Each wall is flat, endless, passes through zero and stands at right angles to its row. A trip goes straight from one point to another. List the walls that it crosses, first one first.

Walls:
(1): [0.3 -9.9]
(2): [-23.5 -6.6]
(3): [-24.1 15.6]
(4): [-9.2 6.4]
(5): [-4.7 5.8]
Trips:
[8.5 1.1] to [12.1 7.1] => none
[12.6 27.3] to [-17.0 2.0] => 2
[18.0 -3.2] to [19.4 11.7] => 1
[-41.3 -28.7] to [-6.8 4.2] => 1
[-9.9 11.9] to [-14.6 10.2] => none
[-6.8 -6.3] to [4.1 -9.7] => 4, 3, 2
[-7.0 6.2] to [-11.4 -33.6] => 1, 5, 4, 3
[-3.6 -14.0] to [4.5 5.2] => 2, 1, 5

Walls:
(1): [0.2 15.7 15.1 3.1 25.2 -2.2 -24.2 3.5]
(2): [8.1 8.3 0.0 10.2 -1.7 -9.8 10.6 0.2]
(3): [24.1 10.4 -17.3 -11.7 2.2 15.6 6.9 -7.0]
(4): [9.3 32.9 -8.2 -9.2 9.5 -36.5 -0.2 2.4]
(5): [12.3 -6.0 -3.7 -3.8 13.1 6.4 -20.3 14.0]
(6): [-0.6 8.8 11.9 21.0 -17.7 4.6 0.2 -19.4]
(7): [1.4 -29.2 18.3 -6.8 2.7 5.5 7.3 9.9]
(8): [-16.0 1.2 -1.0 27.3 15.8 17.4 17.2 -2.7]
(9): [20.2 15.4 -14.2 -1.9 7.9 25.6 35.8 24.0]
Trips:
[13.8 -3.9 -1.8 -17.3 18.1 -29.2 -9.7 -1.0] to [-21.6 16.9 1.4 3.5 12.3 -15.5 28.9 -0.4] => 7, 3, 5, 8, 9, 1
[-17.6 -8.7 21.7 -13.8 4.7 -9.0 6.5 26.3] to [3.0 -1.5 11.1 19.4 -35.8 8.8 -11.9 -8.7] => 5, 1, 6, 2, 7

Walls:
(1): [-0.9 9.6 -18.4 -15.2 -0.7 2.0 -24.5 -23.1 -17.0 1.0 -3.2 -20.8 -5.1 -0.1 7.2 -13.0 21.5 -9.6]
(2): [0.7 -2.6 -33.3 -7.2 -3.0 -9.2 -25.1 7.7 -0.4 -1.4 8.3 -8.8 -10.4 7.7 31.5 -17.2 5.5 13.3]
(3): [-6.1 -32.7 -30.7 11.0 17.3 13.4 -9.6 7.2 -26.2 -4.3 14.5 -16.7 34.9 16.8 19.2 4.5 5.1 -10.1]
(4): [-14.3 2.9 13.0 -5.6 -12.9 12.4 -15.5 5.0 9.4 13.4 -24.8 -26.3 -4.6 7.5 -22.3 3.2 17.3 -16.6]
(5): [-19.9 12.0 -23.0 -32.6 -7.2 -17.3 -2.8 22.6 24.1 14.5 -2.7 19.9 -15.6 19.3 -1.7 -8.0 6.6 -12.5]
(6): [-43.5 5.8 19.4 -5.3 4.7 -45.4 -8.5 18.0 9.3 11.9 5.3 8.5 -19.8 -6.9 -8.8 22.3 1.5 10.7]
(7): [9.9 11.8 -2.1 6.6 -6.3 -11.3 9.9 21.8 4.1 1.3 2.5 28.3 -5.5 2.5 0.8 26.0 -19.1 11.1]
Trips:
[-19.8 -18.4 -8.0 19.5 1.8 -10.5 2.5 6.4 -0.3 -22.0 6.0 -11.6 10.6 -13.8 -10.6 -7.8 -3.9 -8.1] to [0.3 -35.5 -36.0 1.7 3.0 10.5 -44.9 13.5 -9.7 20.2 6.6 14.6 -20.3 -5.3 24.4 -11.9 -12.6 20.3] => 2, 1, 5, 6, 7
[10.5 -14.1 5.6 6.2 -1.8 2.2 -9.2 13.0 1.1 -21.0 5.0 2.6 18.6 4.9 11.7 8.2 -27.6 9.2] to [10.7 -9.0 4.6 0.8 -16.4 -9.1 10.1 17.6 -2.8 -13.6 -18.4 3.0 -2.8 -0.4 -5.4 18.0 -16.0 -20.1] => 2, 3, 4, 6, 5
[-9.6 -9.7 -2.9 -17.3 -16.2 -1.1 -6.3 8.2 -5.9 -1.1 8.3 -8.4 -2.0 0.0 3.4 10.0 0.2 -5.2] to [-4.4 -30.7 -14.2 -23.8 7.4 16.1 -14.8 5.9 0.4 -4.2 -5.3 -27.9 3.8 -1.8 -2.4 24.0 17.5 21.7] => 5, 6

Walls:
(1): [-13.2 2.6 -20.5 -4.0 11.8 -2.2 12.2 -23.5 0.0 8.9 -14.7 13.4 -16.0 23.9 2.3 -4.0 -33.9 10.6 15.3 -19.6 -10.3 15.3 16.8 8.0 -2.6 21.4 9.5 -5.1 -8.5 6.2 -20.3 -11.0 24.2 5.8 4.5 25.1 36.7 13.3 10.0 1.9 4.9 -0.9 1.4 6.3 17.7 6.0 -0.2 6.8]
(2): [-6.4 -10.9 -31.9 -1.2 3.5 -8.5 -9.1 6.2 -8.5 1.6 -15.3 -14.1 -2.3 -18.2 -12.8 -10.3 10.3 -30.7 16.4 2.1 1.7 11.3 -10.3 -2.9 22.3 -4.1 1.1 -2.6 18.9 -7.3 11.3 -6.3 -8.7 -7.8 -20.8 13.3 8.3 -6.1 -40.0 7.0 -13.3 2.6 4.8 -13.6 -4.0 -2.2 7.9 13.1]
(3): [-21.4 12.6 21.0 1.1 22.6 -4.1 1.9 -20.6 -20.0 -10.7 5.8 -18.4 4.5 2.2 -11.2 23.5 16.4 15.2 14.0 26.7 28.8 20.9 -5.0 -0.8 -8.2 -10.2 2.1 5.0 -21.2 9.8 -5.0 -16.9 -20.1 -13.5 -2.1 0.9 1.1 2.2 8.7 -13.9 -38.4 -1.8 2.5 -31.8 15.8 -12.3 -2.8 17.4]
(4): [18.3 1.3 18.4 -34.4 29.4 22.1 39.7 19.3 -7.4 13.4 6.8 2.2 3.3 -15.4 -21.0 15.6 21.2 6.7 -12.5 11.2 19.6 -4.9 14.2 -2.6 21.6 5.4 0.2 0.9 -3.1 1.0 37.6 -22.4 -3.1 -7.3 -6.3 24.4 7.5 -19.9 4.6 23.5 -23.0 -8.9 -11.3 -2.6 5.4 -13.9 -13.7 8.3]
(5): [0.4 15.4 -29.3 -0.8 6.4 -10.7 -2.6 13.9 -16.0 14.8 14.2 -16.0 -9.9 -1.8 8.7 17.4 28.2 -14.3 -6.0 -11.3 -5.6 -6.5 -5.1 -6.6 10.7 -13.6 -0.4 7.4 -15.0 10.7 -18.4 -18.9 -31.5 -4.7 -21.3 25.6 -1.6 14.8 9.2 25.0 0.3 0.7 -3.4 -3.0 9.1 -0.1 -3.5 -2.0]
(6): [4.0 -8.4 -0.3 -9.9 12.3 22.1 -12.1 -2.0 -3.7 23.9 7.0 10.4 3.4 4.0 -3.4 7.1 16.1 -2.4 21.2 44.3 7.4 1.2 10.6 7.9 11.8 -4.6 -18.0 4.6 19.4 22.0 4.0 17.8 15.1 2.6 -6.6 4.3 6.4 -7.6 -18.4 18.6 10.7 0.6 14.9 -8.2 31.5 4.3 -7.8 23.3]
(7): [10.0 -17.7 -2.2 -3.6 8.0 3.9 2.0 -21.4 -6.2 13.5 -1.5 23.6 14.0 -1.9 5.8 3.8 19.0 -11.9 10.7 8.6 10.5 -17.7 0.8 13.7 32.6 8.3 -24.5 -6.0 2.9 24.5 12.8 18.0 3.2 -19.7 -3.3 -5.3 4.3 -10.5 17.1 22.1 -7.9 6.5 -25.9 6.1 -14.5 17.2 -24.4 -0.1]
Trips:
[8.5 15.0 15.1 8.1 -2.4 44.2 13.7 -4.7 8.3 13.8 -10.8 -11.2 -30.3 2.5 -2.1 -10.4 -1.8 -12.8 -15.7 4.5 18.3 -8.2 21.6 -16.3 27.3 8.9 11.7 21.5 -39.6 0.0 2.2 -7.7 -9.2 -6.5 -22.4 -10.7 13.4 5.9 6.4 -6.3 -1.4 10.2 -9.7 -3.2 -12.6 19.8 -0.8 12.8] to [-26.9 -29.7 -15.3 7.0 8.5 7.2 -45.8 9.6 -0.2 16.7 -19.1 5.8 -31.6 -4.2 2.1 5.0 1.9 -9.7 8.1 0.5 7.3 8.9 -7.3 -7.1 5.5 -23.8 11.9 -7.7 -17.0 -10.0 21.4 4.7 -22.2 3.3 13.6 4.7 20.9 21.7 16.6 7.5 25.4 6.3 -17.7 -3.6 -10.5 12.4 -3.0 15.9] => 2, 6, 4, 3
[-5.7 -3.0 -3.1 -18.3 8.2 10.5 -23.1 5.7 4.3 7.6 -4.0 -13.1 14.1 -0.8 7.1 18.5 3.6 -1.7 11.4 -0.8 -1.8 -5.7 17.9 8.8 -13.0 8.6 9.7 -7.8 9.4 -2.2 34.1 0.5 9.4 1.8 -9.3 -0.1 -11.1 14.1 -7.5 -38.1 -7.5 -23.2 -5.5 -10.7 -1.8 13.0 -1.2 -21.8] to [-18.3 -23.7 17.2 7.5 15.0 6.2 3.3 7.1 -23.1 -16.2 7.7 -25.0 -1.0 -6.9 -16.3 12.2 15.9 1.6 -4.4 -21.4 -2.2 6.6 0.4 15.2 11.5 -9.1 16.8 6.6 -7.8 8.5 -4.5 11.2 29.2 -14.8 6.4 -8.6 44.1 7.2 -19.5 -3.3 -12.0 8.8 -8.1 -5.1 1.6 8.8 2.4 2.8] => 1, 7
[5.7 -5.2 -7.5 32.2 -20.0 -16.6 2.0 27.8 -21.0 -0.1 -3.3 8.6 3.7 -12.4 -8.5 12.9 -16.3 -11.4 22.8 6.0 -16.3 7.7 -15.3 8.3 -9.8 8.3 -2.8 -28.3 -9.7 -4.6 -8.6 -8.1 0.6 -21.4 0.1 -6.3 11.1 -5.4 -4.9 -4.0 -5.4 -0.4 12.1 7.0 4.3 21.4 2.4 -20.1] to [13.5 30.5 -2.4 -19.8 27.1 -2.9 16.7 -3.5 -11.5 3.1 -2.0 -5.9 2.2 2.9 28.7 5.7 -3.4 -4.8 14.0 -8.6 -3.0 -7.3 5.5 3.9 -30.6 12.5 27.5 2.7 1.6 19.5 -1.9 -12.6 -8.4 3.4 16.8 11.3 5.5 -9.1 -0.2 13.4 12.3 -30.5 21.1 0.7 6.0 2.5 0.2 -0.1] => 2, 3, 4, 6
